Each row is a point. Before rounding, the points of a table are all equally far from one centre. They may lie mostly on one side of it. Write the centre, to within rounding.

Points (6 x 3):
[[-49 -21 -46]
 [-46 -26 -49]
 [-45 -35 -41]
 [-47 -12  -7]
 [-52  -2 -24]
 [-49   3 -28]]
Centre: [-23 -16 -28]

Points (9 x 6):
[[ 17  16 -56 -66 -10 -45]
 [  2  -2  -7 -38  45  10]
 [  3   8 -54 -28 -45 -27]
 [-13  44 -59 -33  -4  18]
 [ 16  52 -59 -51 -13  -9]
 [  2  39 -46 -77 -22 -35]
 [ -6 -12 -38 -65  -3  -7]
 [ -8  27 -65 -28 -21   7]
 [-33  -6 -63 -58  -2 -29]]
Centre: [-16  31 -16 -22   8 -36]

Points (17 x 11):
[[ 53  58  50   5  61 -11  23   4  18  41  50]
 [ 56  41  14  14  50  27 -27   2 -43  63  41]
 [ 16  27 -31  59  46  45  -9   9  38  47  13]
 [ -5  33  23  53  46  21 -43 -19  22  28  21]
 [ 48  20   5  20  30 -29 -28  46 -44  36  37]
 [ 51  73   8  36  34  15 -40  28 -23  52  46]
 [  4  38   0  -5  19 -36 -34 -21  -3  58  34]
 [-12  56  58 -20  36   0 -14  15 -20  71  72]
 [ 36  24   1  -4  30   1 -23 -15  -8  28 -25]
 [ 18  82  -3  26  36  -9 -35 -26  -3  42  41]
 [ 20  62  21 -10  -3  -9 -31  62  -4  41  -5]
 [ 37  43   8 -11  23  -8 -25  37  48  27  19]
 [ 47  34   3  67   9  30 -13   4  25  66  11]
 [ 35  22 -51  29  55  -8 -11  40 -27  29  20]
 [ 35  50 -17  -7 -18  -9 -24   0 -16  77  17]
 [ 76  51   2  22  37  21  22  14  25  67  20]
 [ 50  90 -13  47  26  24  26  35 -30  70  12]]
Centre: [ -2  35   9  17  10  22  27  19 -13  25  38]

Points (17 x 14):
[[ 26   5  21  53 -18  33  22  17   9 -71  13  61 -56   8]
 [-14 -23   4  45 -31  46   8  55  23 -59  33  53 -42  16]
 [  3  10  -7  39  13  34  29  40  35 -49  20  61 -45  -3]
 [-16 -16  17   3 -31  52   5  45  44 -75   1  63 -55   4]
 [-14   1 -18  24 -68  32  32  27  22 -39  15  30 -68 -14]
 [ 28  13   2  -3 -45  50  39  25  28 -65  13  53 -63   2]
 [ 33  13  -4  22 -12  32   6  49  30 -69  26  56 -55  19]
 [  9   8   3  21  18  44 -11  76 -13 -27  23  43 -50   4]
 [-16  28 -19  59 -22  60 -22  38 -14 -75  -2  43 -38  -6]
 [  5  23  -1  36 -44  30  24  42  10 -54  16  59 -58 -17]
 [-17  10  14  51   4  61  -9  44  28 -43  38  17 -50  18]
 [ -9  25  37  20  -5  35  32  55  12 -52  -4  32 -53  22]
 [-11  16   0  17 -27  23  39  27  14 -71  35  47 -48  15]
 [ -4  27   3  18 -11  62  21  64  32 -53  -3  47 -54 -14]
 [ 25  11 -14  44 -44  60  17  65  12 -51  -6  34 -60   3]
 [ 32  15 -22  28 -35  38 -16  70 -19 -68  30  13 -25 -25]
 [ 10  12 -21  38 -44  42 -13  56  19 -44  14  52 -70  -1]]
Centre: [ 10  -9   0   6 -20  41 -10   8   7 -33  -9  17 -10  -2]

Points (30 x 24):
[[  8  -6  53  40  75 -13  54  -7   3  42  12  40  16   0  36 -31 -44  -6
  -12 -14  36  -9   0  42]
 [ 34  -8  36  52  56  10  22 -60 -31  16  24  38   0  45  62 -54 -32  31
  -17 -20 -27  24   5  28]
 [ 40  -3  31   3  69 -34  52 -13 -48   1  21  39 -19  15  42 -64 -42  31
    3 -14 -15  28  38  -6]
 [ 11   4  12  39  25 -28  13 -23 -10  25  -1  -9  41  27  28 -68 -40  67
  -26 -48 -51   9   7  31]
 [ 45 -24  21  28  58 -15  58  -5 -54   3  16   0  44  21  26 -32 -60  47
    6   1  18  36 -10   8]
 [ 16 -21   4  45  82 -29   0 -24 -53  -4  11  23 -26  29  14 -93 -40  19
    4 -19   5  27 -25  33]
 [ -6   2  39  31  75 -49  47 -24 -41 -31   0  13   6  15  48 -54 -60  28
   17 -23  -8  35 -32  18]
 [ 30  13  32  13  44   7  42 -32 -58 -12  27  53  34  13  83 -63 -35  38
   13 -22  -1  -3   8  36]
 [ 59  11  36  11  56 -19  30 -32 -31  11  54  35  -4 -24   1 -82 -82  37
   -8   2  -9  17   0  32]
 [ 14  -7  43  47  67 -31  66 -31 -38  10   8  14  50 -12  44 -66 -62  -7
    5 -12   0   3  -1  53]
 [-18 -22  36  52  59 -12  18   8 -14   1  34  14 -36   8  20   0 -32  12
  -26 -50  22  -9   9   2]
 [ 14  34  20  27  61 -52  41  -6 -15   3 -13   3   6 -19  70 -56 -57  32
   12 -17  -4   7  15  12]
 [ 26  20  38  -6  82 -48  10 -27 -47  21  19  32   9   3  49 -47 -49  32
   36 -38   7  31  -7  35]
 [ 22  23   9  69  71   3  43 -20  18   6  34  -5  -1 -23  17 -68 -51  -1
    5 -17 -18  -7   6  -9]
 [ 24 -15   7  66  39 -56  22 -14 -62  20  36   8   3  -6  55 -65 -46  61
  -20   3  -1  23   8  29]
 [ 21   0   5  20  72 -49  79 -23 -10   1  43  15  34 -47  74 -38 -14  -3
    4  -4  -4  11  -9   8]
 [ 50 -11  16  42  51 -54  25 -24 -28 -13  -1  -1  45 -14  15 -35 -59  46
  -16 -33   1  38   7  -1]
 [ 43 -21  25  47  30 -46  31 -28 -24  -4  23  24  20  12  64 -34 -82  25
   45  14   1  58  19   7]
 [ 19 -31  15  55  48  -3  16  29 -13 -10  23  45   5  18  67 -40 -29  58
  -22 -18 -20   3  23   9]
 [ 49 -15  16  50  81  -5  11 -14  16  20  17  39  33 -13  51 -40 -53   8
   -2 -26  14  28 -31  42]
 [ 13   3  35  66  76 -13  45  -9 -44 -11  16  25  16 -44  42 -53 -43  13
   20 -18 -35  32  33  44]
 [ 21   9  36  18  70   5  51 -23 -16   6 -19  -1  22   1  36 -79 -68  29
   10   6  -4  49  -9  35]
 [ 38 -12  21  54  66 -28  60  -4 -18   3  45  33  19   0  26 -23 -54  53
  -15  -6  32  41  -3  34]
 [ 25   6  13  57  49 -42  42  -5 -36   3   3  -1  10 -11  69 -42 -83  30
  -14 -12  -8  27  -4  13]
 [ 43 -20  32  -3  49 -52   8 -14 -10 -12  11  61  39  18  54 -80 -39  34
    1  -9 -38  33 -31  -9]
 [ 46  20  18  32  75 -60  15 -34 -42  -5  21   3  -1 -27  34 -40 -71  35
   18 -10 -14  45   3  23]
 [ 53  24  16  45  39 -42  52 -21 -54  17  29   7  29 -15  31  -5 -41  51
   16 -13  14  18 -18 -12]
 [ 29   1  10  47  74 -33  53 -36  -9   9  38  12  18  49  35 -63 -62  -4
    0 -27  -1  -5   9  37]
 [  6  36  -4  35  72 -26  20  13  -8   1  16  -8 -14  15  43 -95 -21  23
   33 -28 -11   7 -12  22]
 [ 19  20  12  49  93 -13  12 -10 -23  -4 -13  -3  26  35  36 -55 -41  30
   -3  -7  11  23   4  33]]
Centre: [ -8  -3   1  11   6 -16  12 -19 -18   3  28  30  15  -5   8 -31 -22   0
   8   6 -15  19  -4  27]

Points (31 x 24):
[[-28 -14 -11 -13  -8 -95   9 -16  19 -38  -2 -11  57  15  33  -9  45  25
  -24  53 -51   4 -32 -17]
 [ -4  34   6 -55   1 -26 -24  -7 -23 -42  -8  -1  71   0  -1  10  46  28
  -19   9  -6  13 -33  -5]
 [-38   4  12 -53  -1 -54  14   7 -16 -10 -29 -17  70  -4  38   8  40 -23
    1  28 -52  17 -44  12]
 [-19   3 -39 -58   7 -61  20   0 -29 -38   4  21  57  -9  39 -21   2 -31
  -18  19 -18   0 -44  22]
 [-42  26 -19 -56  -1 -71  36   9 -11 -15   6  -8  55  -2  15 -25  31   3
  -26  35 -36  28   1  17]
 [-39   6 -29 -41  16 -75  -3  26 -18 -23 -29 -38  58  11  39  -9  23 -15
  -13  26 -38  31 -30 -40]
 [-35 -16  39 -23 -15 -55  32  -2 -14   1   6  -3  64 -43  31   3  37  38
  -34  33 -11  16 -37   1]
 [ 36  22   3 -48 -26 -51  25  -5 -42  11   4  -8  46  -2  30  17 -23  -6
   -3  23 -14  -1 -47  18]
 [ -9  19  -5 -18  14 -46 -25  10 -39 -33 -30 -39  68  19  34  22  52  17
  -31  36 -40   6 -37 -19]
 [ -5  26 -11   5   0 -60  25  18 -32 -14  21 -27  51  17  47  27  45 -30
  -17  56   0 -12 -51  -3]
 [ -3   2 -18 -38  23 -43  25   1 -35   6 -12 -10  77  16  -3 -14  40  21
  -13  -1 -28  16 -42  25]
 [-43 -18 -13 -21   6 -48  16  17 -54 -16  21 -31  65  -8  19  -6  28   7
  -21  34  -5  40 -54 -22]
 [-19 -21  10 -27   9 -78  25 -15 -12 -32  27 -18  65  -2  17  18  46   1
  -22  16 -14 -15 -54  13]
 [-30   8  15 -39  10 -70  37  11 -19  -2   7 -33  62  -5  62  10  36  16
    6  42 -14  14 -34  -4]
 [-43   7  -8  -6  -7 -46  22  15 -15 -13   3 -32  82  56  40 -25  40  -4
    9  13   4   1 -30 -21]
 [-19  34 -18  -3  28 -42   8 -28 -16   0 -18  24  72  18   4  -1  34  15
  -27  40 -18  24 -39  -9]
 [-40 -19 -19 -22 -18 -85  12 -27 -31 -27  10 -15  67  32  36   1  41  17
  -31  24   4  -8 -48  16]
 [-10   4 -19 -84  -1 -83   1   4  -8  -3  -1 -31  60  21  51   9  23  13
  -14  27 -19  14 -26   7]
 [ 12 -19  -7 -25   0 -87  -7   0 -21 -49 -30 -35  45   7  23   3  58   2
  -25  57  -6 -20 -30   2]
 [-24 -13  -9 -37  20 -66  39   0 -42   5  -8 -10  64  15 -22   0  20   5
  -45  26  -1   4 -23 -27]
 [-31 -12   1 -43   8 -66  21 -25 -36 -13  -8 -41  55  -1  17  -9  76  -1
  -18  29   4  -7 -52 -14]
 [-11  23  -3 -41   7 -66   6 -21 -47 -20 -22 -31  65   6   8   6  58 -17
  -25   7   1   1 -33 -17]
 [-58  16   3 -27  -5 -60   6   1 -20   2 -21  -5  64   7  33  20  46  26
  -19  24 -57  35 -24 -17]
 [-52  15 -14 -20  -8 -58  11  10 -18 -12 -28 -18  82  32  23  -2  21  13
   -7  15  23   6 -35  29]
 [-51 -10  12 -34  20 -79  25  -7  -2 -10  -8 -30  60   5  52  23  42  -5
  -11  32   5  -6 -14 -10]
 [-42  24 -17 -38 -29 -33   8   5 -38 -31  12  -4  74   0  24  -7  18 -43
  -28  34  15  17 -52   1]
 [-34 -19 -36 -15   5 -34 -14 -34   5 -44  -9 -31  55  32   5   4  62   6
  -27  47 -15  18 -58   0]
 [-62  16  -7 -62  -2 -52  -7 -14  19 -26   3 -14  55  27  40   0  17  21
  -13 -11 -40  32 -24  -5]
 [-32  18  10 -20   0 -46 -22  53 -28 -12  -7  -5  80  26  -3 -21  43  -1
  -28  10 -18 -18 -25   0]
 [-43  13 -23  -3  15 -45   4  -4   8 -30 -44 -20  74   6  21  -3  53  -4
  -19  29 -14  37  -4   5]
 [  1  44 -11 -36  44 -70   3 -13 -14 -10   0  11  26  22  44 -11  -1 -25
  -36  23  15  13 -30  -1]]
Centre: [-14  -3 -11 -18 -18 -27   5   5  -2  -7  -9 -11  12   6  28  -9  18   5
 -26  19 -14  -6 -29 -11]
